Rows are points. A path goes straight from each point to the next, and from the last back to the first. The post is the endless flat space through its rows: a point in 2 columns, a line in 3, a plane in 4, and so on, so that a path can go around it. Count how often the path circles the post. Going back the other way cancels.

Post (2 x 3)
-0.10  +0.26  +0.02
+0.13  -0.24  +0.01
Path (25 x 3)
-0.22  +0.50  +0.27
+0.51  +0.01  +0.16
+0.51  -0.22  -0.18
-0.05  +0.04  -0.18
+0.27  +0.42  -0.23
+0.18  +0.18  +0.21
+0.09  -0.27  +0.16
+0.13  +0.07  +0.33
+0.57  +0.00  +0.03
-0.16  +0.45  -0.13
-0.21  -0.44  -0.23
-0.50  +0.13  +0.11
+0.12  -0.56  +0.16
-0.38  -0.05  -0.25
-0.20  -0.27  +0.09
-0.18  -0.05  +0.11
-0.44  +0.02  +0.14
+0.12  -0.45  +0.19
+0.26  -0.16  +0.07
+0.28  -0.01  -0.16
+0.19  -0.21  -0.33
+0.28  +0.14  -0.07
+0.15  +0.13  +0.18
-0.49  +0.61  +0.28
-0.35  -0.05  +0.19
Times around: 1

Post (7 x 8)
-0.29  -0.06  +0.06  -0.13  -0.27  +0.17  +0.14  -0.16
-0.02  +0.16  +0.00  +0.07  +0.31  -0.50  -0.02  +0.22
-0.10  +0.31  +0.22  +0.02  +0.23  -0.02  +0.18  +0.31
-0.13  -0.32  -0.03  -0.04  -0.22  +0.34  -0.01  -0.13
+0.02  -0.22  +0.21  -0.24  -0.25  +0.13  +0.01  -0.23
+0.31  +0.72  -0.46  -0.26  -0.48  +0.31  -0.14  +0.02
-0.08  +0.09  -0.08  -0.01  +0.58  -0.26  -0.10  +0.00
Path (28 x 8)
-0.02  +0.05  -0.05  +0.07  +0.15  -0.09  +0.01  +0.61
-0.34  -0.09  +0.28  +0.03  -0.07  -0.26  -0.03  +0.46
+0.04  +0.47  +0.36  -0.11  +0.69  +0.70  +0.12  +0.11
+0.39  +0.06  +0.23  -0.45  -0.33  +0.09  -0.07  -0.41
+0.22  -0.13  -0.29  +0.19  +0.11  -0.13  +0.12  +0.21
-0.39  -0.29  -0.47  +0.00  +0.21  +0.34  -0.09  +0.02
-0.18  +0.18  +0.01  -0.18  +0.11  -0.36  -0.10  -0.09
-0.37  +0.51  -0.32  -0.13  +0.41  -0.19  -0.09  -0.09
-0.05  +0.09  +0.34  -0.19  -0.35  -0.58  +0.27  +0.49
-0.35  +0.06  +0.42  -0.31  -0.42  +0.05  +0.47  -0.24
+0.09  +0.14  +0.10  +0.00  +0.20  +0.01  +0.06  -0.08
+0.08  -0.03  +0.07  -0.06  -0.05  +0.20  +0.06  -0.13
-0.10  +0.48  -0.26  -0.19  +0.07  -0.03  -0.20  -0.40
+0.09  +0.50  -0.25  -0.45  -0.23  +0.10  -0.30  -0.29
-0.04  +0.16  -0.10  -0.14  -0.25  -0.14  -0.03  +0.40
+0.18  -0.57  +0.23  -0.07  -0.48  -0.26  +0.15  +0.23
-0.10  +0.00  -0.01  +0.06  +0.01  +0.13  +0.40  -0.06
-0.14  +0.15  -0.21  -0.04  -0.15  -0.18  +0.35  +0.14
-0.03  -0.18  +0.18  +0.39  +0.28  +0.15  +0.43  +0.39
+0.21  +0.11  +0.40  -0.18  +0.36  -0.18  -0.05  -0.17
+0.10  +0.15  -0.12  +0.08  +0.56  -0.85  -0.41  +0.28
-0.33  +0.55  -0.03  -0.42  +0.31  -0.28  +0.05  +0.01
-0.26  +0.07  +0.17  -0.32  -0.19  +0.25  +0.27  -0.21
+0.21  +0.66  -0.17  -0.04  +0.07  +0.05  +0.15  -0.05
+0.16  -0.26  +0.06  -0.13  -0.31  -0.29  -0.07  -0.29
-0.27  -0.04  +0.16  -0.41  +0.02  +0.10  +0.43  -0.40
-0.39  +0.05  +0.07  -0.30  +0.06  +0.28  +0.07  +0.15
-0.74  +0.33  -0.39  -0.11  +0.29  +0.05  -0.03  -0.12
Times around: 1

Post (13 x 14)
-0.19  -0.11  +0.29  +0.08  -0.11  +0.13  -0.23  -0.03  +0.04  -0.12  +0.07  -0.21  +0.09  +0.21
-0.13  -0.24  +0.07  -0.16  -0.11  +0.01  -0.11  -0.12  +0.40  -0.18  -0.25  +0.11  -0.09  +0.17
+0.13  +0.33  -0.15  -0.22  +0.42  +0.17  +0.07  +0.26  +0.29  +0.05  -0.04  -0.35  -0.18  -0.08
+0.42  +0.17  +0.03  +0.07  +0.09  +0.30  -0.13  +0.52  +0.11  +0.05  +0.18  -0.30  +0.03  -0.41
-0.21  +0.17  +0.03  +0.37  +0.10  -0.04  +0.79  +0.01  -0.03  +0.31  -0.09  +0.44  -0.01  -0.10
-0.05  +0.12  -0.12  +0.31  +0.20  -0.22  +0.70  +0.01  +0.29  -0.35  +0.14  +0.20  +0.16  +0.00
-0.20  -0.25  -0.19  +0.11  +0.04  +0.14  -0.13  -0.40  +0.12  +0.03  +0.02  +0.09  -0.21  +0.19
-0.40  -0.28  -0.10  -0.26  +0.10  -0.06  +0.04  -0.23  -0.04  -0.16  +0.01  +0.25  +0.10  +0.00
+0.49  +0.32  -0.06  +0.01  +0.04  +0.00  -0.22  +0.27  +0.18  +0.14  +0.08  -0.13  +0.21  +0.08
+0.24  +0.51  -0.13  +0.24  +0.09  -0.25  +0.05  +0.72  +0.12  -0.04  -0.10  -0.22  -0.35  -0.40
+0.44  +0.25  +0.00  -0.21  +0.00  +0.07  -0.04  -0.07  +0.14  -0.03  +0.10  -0.57  -0.06  -0.18
-0.17  +0.34  -0.30  +0.10  -0.07  -0.06  +0.71  +0.20  +0.04  -0.16  -0.10  +0.50  -0.25  +0.01
+0.12  -0.40  -0.08  -0.02  +0.06  +0.21  -0.08  -0.11  -0.01  -0.16  -0.20  -0.37  +0.23  +0.24
Path (29 x 14)
-0.17  +0.09  +0.17  -0.04  -0.12  +0.03  -0.14  +0.50  -0.26  +0.11  -0.37  -0.19  -0.20  -0.41
-0.09  +0.27  +0.37  -0.06  +0.19  -0.05  +0.04  -0.23  -0.02  +0.25  +0.12  -0.89  +0.25  -0.16
+0.40  +0.12  -0.13  +0.43  -0.34  -0.15  +0.46  +0.00  +0.27  +0.02  +0.03  -0.46  -0.04  +0.01
+0.04  +0.32  +0.29  -0.37  -0.22  -0.16  -0.31  -0.05  -0.14  +0.04  +0.59  -0.06  +0.12  -0.28
+0.47  -0.08  +0.33  +0.16  +0.04  +0.25  +0.02  -0.48  -0.13  +0.43  +0.28  -0.19  +0.09  +0.01
+0.53  -0.04  -0.12  +0.13  +0.28  +0.39  -0.04  +0.33  +0.51  -0.34  -0.22  -0.03  -0.04  -0.49
+0.09  +0.01  -0.22  -0.09  -0.06  +0.33  -0.33  -0.30  -0.08  +0.20  -0.14  -0.07  -0.39  +0.28
-0.04  -0.11  +0.31  -0.03  +0.11  +0.30  -0.11  -0.07  +0.30  -0.24  +0.14  +0.03  -0.05  -0.13
+0.01  +0.32  +0.07  +0.29  -0.11  +0.11  +0.61  +0.24  +0.05  -0.09  -0.34  +0.24  +0.15  -0.15
-0.22  +0.03  -0.06  -0.16  +0.08  +0.20  +0.36  -0.45  +0.23  +0.21  +0.22  -0.07  +0.12  -0.45
-0.09  +0.18  -0.19  -0.17  +0.15  +0.02  -0.07  +0.34  +0.76  -0.07  -0.20  -0.20  -0.55  +0.07
+0.09  -0.17  +0.02  -0.15  +0.16  +0.24  -0.52  +0.39  +0.20  -0.27  +0.47  -0.21  -0.16  +0.16
+0.21  +0.02  +0.17  +0.11  +0.18  -0.06  +0.06  +0.01  +0.32  +0.35  -0.42  -0.16  -0.29  -0.20
+0.38  +0.04  -0.76  +0.34  +0.58  -0.13  +0.33  -0.37  +0.08  -0.19  -0.12  +0.09  +0.16  +0.07
-0.28  +0.14  -0.64  +0.15  -0.35  -0.05  -0.09  +0.20  +0.47  -0.71  -0.72  -0.05  -0.79  +0.20
-0.12  -0.04  +0.10  -0.12  -0.05  +0.41  -0.13  +0.11  -0.05  +0.37  +0.37  -0.14  +0.43  -0.16
-0.09  +0.11  -0.09  +0.02  -0.02  -0.25  +0.16  -0.16  +0.13  -0.10  +0.34  -0.07  -0.08  +0.61
+0.22  +0.38  +0.00  +0.42  -0.17  -0.57  +0.00  +0.08  +0.04  -0.09  +0.31  +0.59  -0.30  +0.07
+0.04  +0.36  +0.03  +0.31  +0.52  +0.29  -0.10  +0.26  +0.27  +0.46  +0.20  +0.38  -0.28  +0.23
+0.45  +0.01  -0.40  +0.08  +0.33  -0.57  +0.87  -0.05  +0.18  -0.34  -0.29  +0.00  -0.24  -0.18
-0.11  +0.02  +0.27  +0.01  +0.32  +0.07  +0.63  +0.06  -0.03  +0.09  -0.21  -0.15  +0.04  -0.28
-0.40  +0.01  +0.33  +0.12  +0.18  +0.49  +0.08  +0.46  -0.05  +0.11  +0.07  +0.13  +0.14  -0.38
-0.27  +0.50  +0.63  +0.15  +0.17  -0.45  -0.09  +0.13  +0.29  -0.12  +0.45  -0.43  +0.23  -0.30
-0.05  +0.18  -0.38  +0.25  -0.21  -0.34  +0.18  +0.04  -0.07  -0.23  +0.25  -0.30  -0.22  -0.04
-0.55  -0.04  -0.22  +0.04  +0.56  -0.22  +0.17  -0.23  +0.31  -0.09  +0.50  +0.10  -0.40  -0.16
-0.46  -0.07  +0.22  +0.06  +0.09  +0.05  +0.03  +0.15  +0.01  -0.56  +0.55  +0.07  -0.04  -0.24
+0.01  +0.46  +0.72  +0.02  +0.09  -0.03  +0.13  +0.10  +0.48  -0.19  +0.46  +0.16  -0.18  -0.10
+0.21  +0.16  +0.06  -0.03  +0.31  -0.20  +0.08  -0.14  +0.37  -0.01  +0.04  +0.03  -0.11  +0.17
+0.42  +0.28  -0.07  -0.06  +0.08  -0.14  +0.16  +0.32  +0.35  -0.38  -0.30  +0.04  -0.11  -0.20
Times around: 4

Post (17 x 18)
+0.22  -0.01  -0.35  -0.02  +0.33  +0.00  -0.11  -0.06  -0.25  +0.06  -0.02  +0.21  -0.23  -0.17  +0.25  -0.05  +0.37  +0.21
+0.29  +0.30  -0.38  +0.08  +0.08  +0.05  +0.09  +0.24  +0.09  +0.43  +0.12  +0.32  +0.17  +0.05  -0.15  -0.03  -0.49  +0.06
+0.35  +0.18  -0.30  +0.16  +0.33  +0.17  -0.08  +0.28  -0.15  +0.36  +0.32  -0.05  +0.32  +0.35  +0.05  +0.25  +0.03  +0.27
-0.36  -0.12  +0.10  -0.04  +0.05  -0.05  -0.12  -0.01  +0.35  -0.09  +0.01  -0.28  -0.15  +0.20  +0.05  +0.14  -0.17  -0.29
+0.43  -0.03  -0.24  +0.34  +0.21  +0.24  -0.36  +0.29  -0.06  +0.00  +0.03  +0.01  -0.01  -0.12  -0.07  +0.12  -0.09  +0.18
-0.58  -0.23  +0.21  -0.14  -0.14  +0.07  +0.10  +0.32  +0.30  -0.09  +0.14  -0.28  +0.00  -0.36  -0.01  -0.11  -0.04  -0.04
+0.47  +0.16  -0.32  +0.19  +0.65  +0.23  -0.01  -0.10  -0.08  +0.17  +0.18  +0.03  +0.39  -0.11  -0.11  +0.19  -0.14  +0.04
-0.04  +0.16  -0.43  -0.12  +0.10  +0.06  -0.38  -0.40  -0.10  -0.07  -0.15  +0.16  +0.01  +0.08  +0.04  +0.29  +0.30  +0.49
-0.10  -0.10  +0.38  -0.08  -0.08  +0.21  +0.17  +0.03  +0.32  -0.16  +0.10  -0.29  -0.49  +0.02  -0.13  -0.32  -0.36  -0.02
+0.47  -0.09  -0.15  -0.07  +0.34  -0.08  -0.18  +0.15  -0.25  +0.04  +0.33  +0.31  +0.30  +0.25  -0.07  +0.02  -0.34  +0.06
-0.05  -0.41  -0.08  -0.14  -0.09  +0.14  +0.10  -0.18  +0.32  +0.14  +0.02  -0.39  -0.12  -0.06  +0.02  +0.02  -0.25  +0.03
+0.24  +0.16  +0.04  -0.08  +0.25  -0.16  -0.05  +0.01  -0.04  +0.37  -0.28  +0.02  +0.09  +0.03  +0.14  -0.01  +0.12  +0.32
+0.04  +0.19  -0.24  -0.35  +0.11  +0.40  -0.07  -0.15  -0.17  -0.03  -0.23  +0.21  +0.03  +0.04  +0.28  +0.00  +0.03  +0.05
-0.22  -0.12  +0.15  -0.36  +0.22  -0.04  +0.05  +0.25  +0.24  -0.12  -0.06  -0.38  -0.29  +0.09  +0.01  +0.23  -0.44  +0.17
-0.61  -0.21  -0.05  +0.08  -0.08  +0.01  -0.10  +0.16  -0.19  -0.04  -0.12  -0.57  -0.15  -0.01  +0.02  -0.24  -0.29  -0.13
-0.22  -0.15  +0.50  -0.03  +0.04  +0.00  +0.23  +0.11  -0.03  +0.01  +0.10  -0.25  -0.23  -0.03  +0.06  +0.23  -0.31  -0.20
+0.40  +0.06  -0.27  -0.15  +0.05  +0.12  +0.32  +0.05  +0.00  -0.11  -0.07  +0.09  +0.03  +0.13  -0.21  +0.23  +0.19  +0.19
Path (28 x 18)
+0.71  -0.10  -0.31  +0.00  +0.13  +0.42  +0.01  -0.09  +0.23  -0.67  -0.01  +0.37  -0.23  -0.32  -0.71  +0.22  -0.05  +0.53
+0.47  -0.29  -0.31  -0.54  +0.24  +0.29  +0.05  -0.53  +0.00  -0.13  -0.28  +0.12  -0.35  +0.00  +0.21  -0.03  -0.17  +0.41
-0.13  -0.41  -0.07  +0.06  +0.11  +0.00  -0.16  +0.23  +0.11  -0.15  +0.07  -0.27  -0.38  +0.02  -0.25  -0.35  -0.26  -0.19
+0.17  +0.43  +0.51  -0.38  +0.20  +0.17  -0.01  +0.47  +0.17  -0.10  -0.25  +0.12  -0.33  +0.06  -0.04  +0.07  -0.25  +0.08
+0.10  -0.57  -0.21  -0.03  -0.14  -0.29  +0.21  +0.68  -0.19  -0.16  +0.16  -0.24  -0.36  -0.17  -0.09  -0.39  +0.01  -0.11
-0.36  +0.13  -0.88  -0.45  -0.19  +0.06  -0.12  -0.07  -0.06  +0.05  +0.18  +0.38  +0.19  +0.10  +0.00  -0.21  -0.19  -0.29
+0.54  -0.38  -0.15  -0.34  +0.03  +0.01  +0.03  -0.50  +0.38  -0.14  +0.03  -0.26  -0.34  +0.47  -0.57  -0.39  -0.41  +0.22
+0.05  -0.46  -0.34  -0.12  +0.29  +0.08  +0.16  -0.43  -0.16  +0.56  -0.32  -0.30  -0.16  +0.19  +0.26  +0.09  -0.24  +0.02
+0.54  -0.29  -0.66  -0.27  -0.23  +0.48  +0.64  -0.02  +0.23  -0.08  -0.11  -0.05  -0.12  +0.23  -0.27  -0.03  -0.36  +0.08
+0.44  -0.12  +0.19  -0.05  +0.06  +0.22  +0.49  -0.07  +0.28  -0.16  +0.11  +0.48  -0.33  -0.23  -0.32  +0.02  -0.12  -0.23
-0.19  +0.43  -0.47  -0.66  +0.36  -0.07  -0.43  -0.27  +0.05  +0.17  -0.08  +0.41  +0.34  +0.25  +0.15  -0.05  +0.02  +0.10
-0.19  +0.06  -0.07  -0.01  +0.11  +0.08  -0.37  +0.05  -0.25  -0.03  +0.24  -0.10  +0.10  +0.09  +0.02  +0.14  -0.23  +0.14
-0.33  -0.23  -0.02  -0.58  -0.25  +0.24  +0.61  -0.37  +0.30  -0.11  +0.31  -0.31  +0.30  -0.24  +0.06  -0.28  -0.35  +0.04
+0.19  -0.10  -0.33  +0.39  +0.20  +0.18  -0.23  -0.05  +0.50  -0.39  -0.27  -0.43  -0.16  +0.06  -0.27  +0.33  +0.33  +0.64
-0.07  -0.15  +0.37  +0.50  +0.36  -0.13  -0.44  -0.15  +0.07  -0.01  -0.14  -0.22  -0.20  -0.03  +0.00  +0.10  -0.22  -0.29
+0.10  -0.36  -0.41  -0.41  +0.07  -0.50  -0.10  +0.08  +0.44  -0.24  -0.58  -0.21  -0.27  +0.25  -0.18  -0.06  -0.07  +0.33
+0.31  -0.17  -0.12  -0.16  +0.43  -0.19  +0.05  +0.13  +0.19  +0.08  -0.04  +0.21  -0.20  -0.45  +0.22  +0.08  -0.48  +0.08
+0.81  -0.64  +0.18  -0.03  +0.05  -0.11  -0.16  -0.30  -0.28  -0.80  +0.60  +0.50  -0.38  +0.02  -0.36  +0.13  -0.10  -0.09
+0.21  +0.20  +0.67  +0.05  +0.92  -0.31  -0.01  +0.25  -0.56  -0.15  -0.08  -0.34  -0.34  -0.07  +0.06  +0.53  +0.08  +0.12
-0.03  -0.16  -0.12  +0.15  +0.15  +0.79  -0.14  +0.32  +0.04  +0.06  -0.01  -0.50  -0.16  -0.16  -0.10  -0.10  -0.26  -0.09
-0.05  +0.32  -0.08  -0.33  -0.03  +0.12  +0.27  -0.33  -0.02  +0.43  +0.03  +0.44  +0.26  -0.21  -0.04  -0.05  -0.24  -0.22
+0.06  +0.17  +0.14  +0.04  +0.49  -0.13  +0.04  -0.44  +0.00  -0.30  +0.20  +0.17  -0.03  -0.29  -0.17  -0.26  -0.16  -0.53
-0.34  -0.17  -0.30  -0.32  -0.10  -0.73  -0.06  -0.27  +0.04  -0.01  +0.16  -0.11  +0.27  +0.71  -0.10  +0.50  -0.37  +0.21
-0.06  -0.15  +0.33  +0.29  +0.37  -0.01  +0.28  -0.33  +0.06  +0.16  +0.09  -0.43  +0.03  +0.11  +0.19  -0.19  +0.02  -0.09
+0.26  -0.16  +0.05  -0.21  +0.08  -0.24  +0.11  +0.27  +0.19  -0.06  +0.07  +0.12  +0.12  -0.17  -0.19  +0.02  +0.04  +0.58
+0.26  +0.05  -0.39  +0.02  +0.35  -0.11  +0.12  +0.26  +0.33  +0.25  +0.01  -0.42  -0.16  +0.00  -0.15  +0.01  -0.30  +0.31
+0.26  -0.16  +0.42  -0.06  -0.12  -0.54  -0.06  -0.05  +0.27  +0.00  +0.54  +0.37  +0.25  +0.41  -0.28  +0.68  +0.10  -0.35
-0.12  -0.18  -0.35  -0.14  +0.26  +0.29  -0.34  -0.62  -0.28  -0.21  -0.39  -0.06  -0.03  -0.02  -0.06  +0.17  -0.29  -0.28
Times around: 0

Post (17 x 18)
+0.45  -0.50  +0.08  +0.10  -0.29  -0.15  -0.01  +0.22  -0.38  -0.10  +0.23  -0.12  +0.23  -0.14  +0.13  +0.25  -0.05  +0.26
+0.47  +0.19  +0.02  -0.23  -0.54  +0.18  -0.24  +0.35  -0.35  -0.10  -0.13  -0.05  -0.06  -0.13  +0.10  -0.15  -0.14  +0.38
-0.10  -0.35  -0.01  -0.52  +0.54  -0.15  +0.11  -0.20  +0.27  +0.07  +0.23  +0.04  -0.06  -0.05  -0.04  -0.01  +0.03  +0.01
+0.11  -0.02  -0.36  -0.10  +0.57  -0.05  +0.22  -0.28  +0.01  +0.21  +0.11  -0.18  -0.15  -0.03  -0.36  +0.01  +0.01  -0.37
+0.15  -0.24  -0.43  -0.15  +0.23  -0.07  +0.24  +0.12  -0.14  +0.07  +0.18  +0.35  -0.08  +0.05  +0.12  +0.15  -0.13  +0.21
+0.16  -0.15  -0.28  -0.07  +0.09  -0.38  -0.11  +0.25  +0.17  +0.06  +0.17  -0.21  -0.01  -0.16  -0.22  +0.27  -0.39  +0.29
+0.13  -0.43  -0.15  +0.27  +0.44  -0.11  +0.03  +0.18  -0.02  +0.11  -0.02  -0.08  +0.09  +0.02  +0.12  -0.21  -0.15  +0.38
-0.24  -0.03  +0.57  -0.09  -0.77  +0.10  -0.16  +0.40  -0.24  -0.17  -0.18  -0.05  -0.12  +0.34  +0.19  +0.18  -0.39  +0.21
-0.26  +0.09  +0.40  +0.26  -0.53  +0.48  -0.08  +0.26  +0.29  -0.10  -0.04  +0.03  +0.07  +0.06  +0.14  +0.21  +0.08  -0.33
+0.10  -0.21  -0.57  -0.13  +0.54  -0.45  +0.22  -0.53  +0.21  -0.21  +0.07  -0.18  +0.04  -0.13  +0.05  +0.32  -0.15  +0.02
+0.09  +0.04  +0.33  -0.06  -0.56  +0.35  -0.52  +0.27  -0.08  +0.03  +0.00  +0.08  +0.36  +0.05  +0.23  +0.19  -0.21  -0.36
+0.00  -0.12  -0.37  -0.20  +0.59  -0.58  +0.02  +0.08  +0.10  +0.14  +0.11  -0.07  -0.42  +0.01  +0.07  +0.08  +0.01  -0.14
+0.31  -0.20  +0.00  -0.38  -0.69  +0.12  -0.10  +0.35  +0.03  -0.07  -0.12  +0.04  +0.15  +0.32  +0.20  +0.09  -0.19  -0.10
-0.26  +0.30  -0.29  -0.01  +0.60  -0.39  +0.05  -0.02  +0.24  +0.09  +0.29  -0.04  +0.12  +0.34  -0.04  +0.09  +0.14  +0.08
+0.01  +0.40  +0.38  +0.20  -0.36  +0.09  -0.01  +0.10  +0.19  -0.06  -0.28  +0.27  +0.26  -0.12  -0.07  -0.05  +0.03  -0.41
-0.24  +0.05  -0.52  -0.02  +0.18  -0.42  +0.04  -0.50  +0.51  +0.25  +0.48  -0.02  -0.23  +0.15  -0.02  -0.32  -0.20  +0.08
+0.28  -0.17  -0.07  +0.02  +0.45  -0.24  -0.28  -0.19  +0.07  +0.11  +0.06  +0.11  -0.12  +0.00  -0.28  +0.29  +0.12  +0.40
Path (25 x 18)
-0.17  -0.21  -0.19  -0.62  +0.39  -0.33  +0.09  +0.54  +0.07  -0.12  -0.28  +0.25  -0.54  -0.08  +0.29  -0.08  -0.62  -0.23
+0.32  +0.26  -0.55  -1.08  +0.23  -0.22  -0.24  +0.14  +0.06  +0.14  +0.20  -0.20  -0.38  +0.11  +0.01  -0.12  -0.47  -0.33
+0.29  -0.12  -0.10  -0.21  +0.00  +0.27  -0.18  -0.36  -0.06  -0.14  +0.18  +0.20  +0.34  +0.20  -0.26  +0.19  +0.21  -0.20
+0.07  -0.19  +0.11  +0.48  -0.12  +0.34  +0.27  +0.33  -0.17  +0.03  -0.33  +0.29  -0.23  -0.05  -0.23  +0.17  +0.23  +0.31
+0.39  -0.27  -0.67  +0.24  -0.24  -0.08  +0.17  -0.11  +0.17  +0.10  +0.05  -0.11  -0.44  -0.12  +0.32  -0.32  -0.09  +0.35
-0.41  +0.14  -0.62  -0.06  -0.01  +0.00  +0.57  -0.69  +0.66  +0.03  +0.22  +0.41  -0.04  -0.24  +0.18  -0.09  -0.07  -0.15
+0.18  +0.07  +0.06  -0.15  -0.25  -0.27  -0.30  +0.04  +0.20  -0.06  -0.03  +0.03  -0.13  -0.07  -0.34  +0.16  -0.15  +0.45
+0.29  -0.64  +0.12  -0.29  +0.28  +0.21  +0.24  +0.42  -0.27  -0.05  +0.48  +0.02  -0.10  -0.27  -0.14  +0.50  +0.23  -0.50
+0.46  +0.55  +0.09  -0.20  +0.08  +0.70  -0.34  +0.42  -0.15  +0.20  +0.12  +0.27  +0.16  -0.18  -0.01  -0.44  +0.17  -0.14
-0.18  -0.17  +0.00  -0.43  +0.27  -0.63  -0.12  -0.12  +0.16  -0.31  +0.38  -0.19  -0.17  +0.07  -0.09  +0.61  -0.15  +0.13
-0.12  +0.10  -0.10  +0.30  +0.36  +0.02  -0.01  +0.21  -0.04  +0.18  -0.40  -0.18  -0.16  -0.07  -0.29  -0.09  +0.10  -0.28
-0.17  -0.29  -0.10  -0.68  -0.48  -0.09  +0.26  -0.08  +0.09  +0.27  +0.28  +0.00  -0.14  +0.02  -0.10  +0.13  -0.50  -0.03
-0.08  +0.27  +0.04  +0.29  -0.12  +0.33  +0.10  -0.21  +0.07  +0.30  +0.03  +0.22  +0.28  +0.16  -0.27  +0.06  +0.45  -0.48
-0.20  -0.18  -0.27  -0.40  -0.05  -0.23  +0.19  -0.05  -0.05  -0.19  -0.06  +0.11  -0.32  +0.16  +0.00  +0.27  -0.29  -0.09
-0.30  -0.51  +0.17  +0.45  +0.34  -0.28  +0.20  -0.04  +0.17  -0.30  +0.18  -0.15  -0.39  +0.14  +0.19  +0.03  +0.20  +0.22
+0.00  -0.06  +0.67  -0.37  -0.69  +0.04  -0.64  -0.36  +0.23  +0.04  +0.43  -0.22  +0.06  -0.59  -0.43  -0.09  -0.20  +0.09
+0.06  +0.15  -0.19  +0.11  +0.11  -0.36  -0.44  +0.19  +0.54  +0.03  +0.00  -0.12  -0.31  +0.35  -0.20  +0.45  -0.13  -0.13
-0.23  -0.04  +0.23  +0.17  -0.19  -0.15  +0.07  -0.10  +0.04  -0.41  -0.11  +0.01  -0.11  +0.36  +0.14  +0.21  -0.28  -0.20
-0.22  +0.38  +0.24  +0.09  -0.18  -0.04  +0.00  -0.30  +0.40  -0.02  -0.25  +0.24  -0.23  -0.25  -0.43  +0.00  +0.04  -0.01
+0.55  -0.06  -0.60  -0.67  +0.04  -0.51  +0.00  +0.06  -0.21  +0.28  +0.12  -0.27  -0.09  +0.00  -0.26  +0.14  -0.16  -0.17
-0.17  -0.07  +0.03  -0.19  +0.26  +0.31  +0.26  +0.24  +0.04  +0.09  -0.23  +0.08  +0.04  +0.35  -0.16  -0.01  +0.08  +0.15
+0.09  -0.67  -0.15  +0.38  +0.08  -0.16  +0.25  +0.08  +0.08  -0.09  +0.22  +0.11  +0.41  +0.13  -0.04  +0.30  -0.05  -0.03
+0.12  -0.07  +0.07  -0.35  -0.45  -0.12  +0.04  -0.19  +0.55  -0.26  +0.15  -0.24  -0.08  -0.18  +0.16  -0.10  -0.48  -0.04
+0.09  +0.03  +0.32  -0.22  +0.44  -0.14  +0.04  +0.50  -0.18  +0.12  -0.25  +0.15  -0.03  -0.37  +0.10  -0.11  -0.33  -0.42
-0.05  -0.58  -0.22  +0.17  +0.52  -0.13  -0.15  +0.10  +0.17  -0.01  +0.12  -0.17  +0.22  +0.19  +0.09  +0.10  -0.48  +0.18
Times around: 0
